Each row of a before or after table is a point. One or more steps were done to the points. Then noise was added and the rows were shuffled. The steps act on how far a point lies along the listed directions, d1 being the first. Name the steps. A step turns or swaps two directions, mirrors them in a line or flattens them onto one, adds a multiple of one to another, or multiplies one. Angles are multiples of 10 degrees, from the lower direction toward the higher: turns from -170 to 170, lines from 10 to 170 but not 90. Use the fewest steps. Two steps may share a direction if one is a turn and the other turns, adds or multiplies; they go together, in the order done. Otherwise the lowest direction goes first.
(in the rows, 128 means zero)

Directions:
(1): [ 96 111  70]
(2): [168 172  94]
(3): [ 82 178 139]
Before (8 x 3):
[[178 136 196]
 [127 160 128]
 [ 98 118  37]
 [ 82 124 117]
 [ 87  69  65]
 [162 130 178]
 [131  94  97]
 [143 159 166]]
After (8 x 3):
[[126 155 143]
 [155 169  46]
 [ 99 144  95]
 [127  96 179]
 [131  86 202]
 [151 114  88]
 [115 131 179]
 [135 118  33]]
Steps: turn d1 and d2 by 50 degrees

Directions:
(1): [100  84 113 157 164  63]
(2): [150  65 141 157  66 137]
Before (13 x 6):
[[ 98 217 107 104 194 125]
 [181 108 148 126  50 197]
 [147  62 137 150  77 107]
 [ 96 190 117  84 160 143]
 [104 122 101 121 113 133]
 [160 141 149 106  75 161]
 [114  83 115 130 146  70]
 [157 175 162  93 108 184]
 [182 119 126 110  53 183]
 [122 110 110 149 170  90]
 [ 99 209 123  99 197 145]
 [ 93  55 111 227 134  99]
 [141 111 161 156  71 154]]
After (13 x 6):
[[112  46 120 228  94 126]
 [112 161 119 108 174  83]
 [ 92 145  98 127 219  68]
 [124 176 128  87 107 182]
 [ 89 129 137 156 171  82]
 [115  71 121 147 141  60]
 [143  71 132 133  83 128]
 [163  98 135 149  92 152]
 [106 145  84 114 204  69]
 [115 191 137  91 186 122]
 [153 199 143 107  87 210]
 [148 188 149  99 106 218]
 [105 121  99 121 113 133]]
Steps: swap d1 and d2

Directions:
(1): [222 131 170 109 163 106 138  99 148]
(2): [142 106 123 182 131  45 125 185 115]
(3): [ 95 156 201 161 151 120 112  94  66]
(4): [124  79 148  58 160 139 113 179  81]
Before (14 x 9):
[[159 191 227 183 131  78 121  68 114]
 [ 81 127 126 150 145  98 142 176  92]
 [ 73 120  90 119 128 130 127 152 151]
 [123 199 211 212 119 110 122  55 113]
 [ 68 131 125 212 141  94 133 123 105]
 [162 116 110  78 132 149 129 118 153]
 [ 71 117  96 170  98 103 124 166  94]
 [153 131 125  56 135 188 152 142 140]
 [ 75  56 116 104 135 160 101 230 101]
 [184  95  83  75 139 102 123 151 122]
 [103  66 101  77 114 164 136 150 175]
 [115 204 224 209 138 162 118  10 123]
 [164 110 132   7 150 203 128 111 128]
 [ 72 134 107 194 102 108 116 154 119]]
After (14 x 9):
[[ 96  94 111  91 159 172 137 135 118]
 [173 168 175 127 134 194 134  29 175]
 [166 159 178  85 133 186 133  65 142]
 [141 146 120 154 122 105 130 106 137]
 [164 169 118 224 108  52 140 109 154]
 [ 79 106 107  92 120 176 116 158 113]
 [ 85  96 116 177 101 107 136 140 162]
 [100 115 114 104 149 121 142 178 105]
 [188 156 210  69 149 150 123  78 131]
 [139 169 122 187 111 106 153 137 142]
 [ 86  73  95 188 111  98 110 235 121]
 [ 83  93  94  94 110 149 124 170  99]
 [ 73 122  92 132 126 131 128 150 150]
 [147 115 105 128 139  79 114 142  92]]
Steps: flatten d1 and d3 onto the line at 20 degrees; swap d2 and d4

Directions:
(1): [149  81 117  41 100 104  84 142 157  86 155]
(2): [130  93 100  95 135 120 227 138  69 106 136]
(3): [198 121 125 146  92  99 115 191  92 193 141]
(4): [175 155  99 120  75 216 128 127 120  97  86]
(5): [121 175 136  99  86 138 131  65  99 159 207]
Before (14 x 11):
[[110 130 126 114 129 173 119 108 139  93 127]
 [ 88 168 135 130 133 145  81  77 171  97 155]
 [107 137 138 149 173 163 126  97 112  95  86]
 [212 168  78 141  47 226 159 140  74  89  80]
 [ 78 129 165 204 160  89 155 127 117 182 137]
 [ 95 150 120  70 143 159 147  98 133  71 142]
 [151  91 141 120 122  84 101 140 113 137 129]
 [ 71 172 146 121 146 170 145  37 146  96 162]
 [115  95 166 178 180  51 130 150 116 204 146]
 [ 94 115 132 100 135 142 116  98 156  73  99]
 [113 113 135 161 152  71 107 137 143 183 131]
 [110 125 168 160 183  78 133 148 124 176 178]
 [135 117 124 112 104 162 114  90 155  65 114]
 [ 99 119 164 173 124 134 104 147 120 163 105]]
After (14 x 11):
[[186 109 105 143 109 173 212 156  59 137  94]
 [116 164 181 206 137  66   6 125 175 184 156]
 [168 138 115 131 124 180 202 153  73 124 133]
 [104 106 148 122 144 100  96  92 171  92 142]
 [169  93 121 109 102 112 118 140  93 121 110]
 [ 95 133 142 156 185 138 120 100 117 108  93]
 [148 106  94 128 120 131 190 144  89 142 106]
 [ 85 120 142 126 151 134 109 106 147 110 144]
 [ 88 161 137  83 144 157  99  93 161  83 142]
 [126 134 123 176 111 176 215 134  74 143  97]
 [ 73 128 123 104 153 109 160  84 122  90 174]
 [ 65 166 147 120 151 160 159  39 139  98 169]
 [ 80 113 131  97 147 123 118  98 159  77 108]
 [ 99 101 149 155 132 125 164 154  84 150 111]]
Steps: turn d2 and d4 by 130 degrees

Directions:
(1): [ 90  97  64 109 101 184 105  63 114 126 151 172  92  80]
(2): [182 113 164 172 133 132  77  73 197 132 115 165  85 168]
Before (10 x 14):
[[184 121 157 175 136  95 110  97 173 122 119 141 101 166]
 [101 153  91  99  95 137 167 176  57 125 138  81 163 101]
 [ 87 130 108 120 130 154 169 151  71  90 148 116 150  56]
 [ 81  95  83 123 124 183 126  79 123 134 177 174 101  81]
 [ 82 142 106  96 116  97 161 153  96 135 165  87 163  93]
 [213 124 221 198 153  96  63  66 230 120  95 160 107 203]
 [104 144 128  99 128  95 138 181 114 115 103  98 207 115]
 [153 114 115 165 134 137  38  30 144 141 118 195  71 185]
 [162 144 130 133 124 130 146 146 138 118 107 127 107 154]
 [235 121 198 184 137 107  75  78 217 137 102 158 105 202]]
After (10 x 14):
[[225 110 186 178 136 121  64  60 218 139 105 171  90 188]
 [109 142 139 105 124  92 140 184 124 117 101  91 212 120]
 [106 161 101 106 105 130 163 185  60 122 136  75 161 107]
 [ 87 132 120 123 130 143 172 158  72  88 144 104 155  65]
 [180 109 153 171 130  98 106  84 175 122 121 151  96 159]
 [ 84 144 116  98 120  86 166 159  97 140 163  89 167  93]
 [206 117 204 195 143 112  52  45 232 119  98 172 105 195]
 [138 116 100 162 129 152  43  21 134 129 133 198  70 175]
 [ 78  92  83 122 131 182 135  93 108 132 184 170 110  82]
 [167 147 126 137 124 134 140 147 138 121 109 137 105 157]]
Steps: turn d1 and d2 by -10 degrees

Directions:
(1): [172 152 164 184 127  59  96 171 130 187 186  92 118 135 135 122 142  73
 180 122]
(2): [190 131 158 145 141 102 165   7 103 107 105 109 119  95 158  91 150  96
 115 125]
Before (13 x 20):
[[142 125 127 115 120 146 162  59 111  81 104 149 123 120 130 113 135 142
  102 146]
 [115 127 139 149 124  88  89 216 141 178 170 114 108 152 108 147 138 120
  166 115]
 [123 133 140 154 125  88  93 193 133 165 166 105 135 145 134 129 125  95
  168 126]
 [ 85 116  93  75 138 186 166  71 124  71  85 135 130  94 133 121 100 182
   68 128]
 [138 148 123 177 128 102  86 211 140 181 183  98 148 160 128 155 132  89
  179 135]
 [126 137 135 136 118 122 133 117 128 105 122 138 129 131 132 127 131 123
  135 130]
 [138 126 138 164 121 123 112 166 153 147 142 119 143 131 136 148 124 125
  164 114]
 [ 94 107 111 102 131 166 155  99 114  76  94 160 137 132 112 143 133 183
   94 148]
 [123 120 123 101 115 146 150  63 125 102  72 141 121  98 132 103 127 132
  104 137]
 [ 85 137 117 138 122 145  93 183 138 143 142 134 132 155 119 134 110 127
  136 120]
 [108 114 118  99 129 147 144  93 137 110 123 165 117  93 113 137 122 153
  108 130]
 [101 102  82  68 137 214 159  54  92  41  67 159 145 126 140 122 116 166
   61 134]
 [116 136 114 157 124  96  84 201 152 163 183 112 145 140 126 137 129 123
  172 106]]
After (13 x 20):
[[167 143 157 153 113  87 124  90 124 152 120 107 114  96 141  96 144  79
  147 135]
 [181 149 159 159 116  87 134  92 116 133 154 117 113 125 138 105 145  96
  146 138]
 [125 138 137 139 121 121 131 129 128 111 131 138 130 131 131 126 129 119
  142 130]
 [ 60 101  96  85 124 167 121 179 142 113 107 155 121 148  97 156 123 180
  110 122]
 [149 126 146 131 135 104 144  68 128 130 143 141 110  86 127 121 134 116
  128 127]
 [182 144 152 149 146  94 157  24 111 117 131  80 115  73 162  80 128 100
  112 122]
 [ 68 108  74  98 123 167 118 164 150 102 125 150 153 136 117 148 115 179
  120 114]
 [168 123 154 154 135 101 159  43 100 103 119 125 121 113 138 116 160 120
  116 140]
 [ 61 119  72 100 124 194 114 198 142 116 121 148 164 162 111 176 106 172
  119 145]
 [215 137 157 162 150  93 147   7  74 105 127  92 118 107 177  82 157  64
  125 125]
 [ 85 123 107 113 125 176 127 112 127 104 101 151 136 134 123 121 108 145
   94 122]
 [109 112 112 130 119 159 126 159 155 121 115 139 150 131 130 159 115 158
  138 118]
 [ 62 109 100  96 123 155 111 191 139 119 115 143 147 148 118 144 104 157
  126 135]]
Steps: turn d1 and d2 by -90 degrees
